Each row of a before or after table is a point. The points were changed in one or more steps. Then noise was added and the rows were shuffled. The steps act on columns, c1 being the first. Name the steps. A step turns or swaps two columns, mirrors them in a line or flattens them onto one, adds a multiple of one to another, or multiplies or shifts one. Angles are multiples of 10 degrees, from the lower column toward the higher: turns from -170 to 170, lines from 10 to 170 but not 90. Use the fewest steps. Two steps may share a column if one is a turn and the other turns, adds or multiplies; they go together, in the order done. Otherwise the lowest column goes first.

Before, 11 rows:
[[0.009, 0.049],
[0.067, 0.048],
[0.008, 0.017],
[0.010, 0.025],
[0.020, -0.031],
[-0.026, -0.002],
[0.006, -0.037],
[0.029, -0.005],
[-0.013, -0.041],
[0.050, 0.023],
[0.009, 0.045]]
After:
[[-0.014, -0.025],
[-0.033, -0.058],
[-0.030, 0.031],
[-0.052, -0.062],
[-0.029, -0.003],
[-0.031, 0.004],
[0.010, 0.001],
[-0.020, -0.051],
[-0.067, -0.023],
[-0.032, 0.024],
[0.031, 0.030]]
Steps: shift c1 by -0.040; shift c2 by -0.020

Before, 12 rows:
[[-0.050, 0.004, -0.042],
[0.028, -0.054, 0.013],
[-0.052, -0.044, -0.031],
[0.002, -0.024, 0.023],
[0.021, -0.067, -0.047],
[-0.029, -0.005, -0.003],
[-0.015, -0.005, 0.029],
[-0.007, 0.004, -0.038],
[-0.018, -0.034, 0.002],
[-0.004, -0.001, 0.044],
[-0.009, -0.046, -0.039],
[0.036, 0.020, -0.035]]
After:
[[0.048, -0.024, -0.029],
[0.049, -0.074, 0.004],
[0.029, 0.009, -0.014],
[-0.007, -0.009, 0.067],
[0.011, 0.042, -0.017],
[0.038, -0.001, 0.017],
[0.044, -0.014, 0.059],
[-0.015, -0.026, 0.025],
[0.018, 0.029, -0.001],
[0.035, -0.044, 0.028],
[-0.035, -0.039, -0.013],
[0.011, 0.009, 0.025]]
Steps: turn c1 and c3 by -120 degrees; turn c1 and c2 by 70 degrees

Before (8 x 6):
[[0.006, -0.016, -0.026, 0.005, 0.027, 0.025],
[-0.019, 0.002, 0.016, 0.034, -0.001, -0.031],
[0.012, -0.012, -0.054, -0.008, 0.032, -0.025],
[0.002, -0.017, 0.018, -0.002, -0.031, 0.023],
[0.019, -0.016, -0.005, -0.007, -0.002, 0.006],
[-0.010, -0.007, 0.016, -0.004, 0.019, -0.006],
[0.055, 0.043, -0.033, -0.027, -0.037, 0.009],
[0.036, -0.007, 0.023, 0.009, -0.019, 0.017]]
After (8 x 6):
[[-0.014, -0.025, -0.014, 0.009, -0.011, 0.011],
[-0.068, 0.067, -0.081, 0.015, -0.022, 0.016],
[0.023, 0.002, 0.037, 0.015, 0.026, -0.065],
[0.014, -0.023, -0.135, 0.002, -0.033, -0.052],
[0.018, -0.012, 0.040, -0.010, -0.010, -0.009],
[-0.027, -0.011, 0.059, 0.029, -0.004, 0.033],
[0.020, -0.024, -0.067, 0.006, -0.020, 0.052],
[-0.026, -0.028, 0.044, -0.002, 0.015, 0.044]]
Steps: turn c1 and c4 by 40 degrees; turn c1 and c5 by -130 degrees; multiply c2 by 1.6; multiply c3 by 2.5; multiply c6 by 2
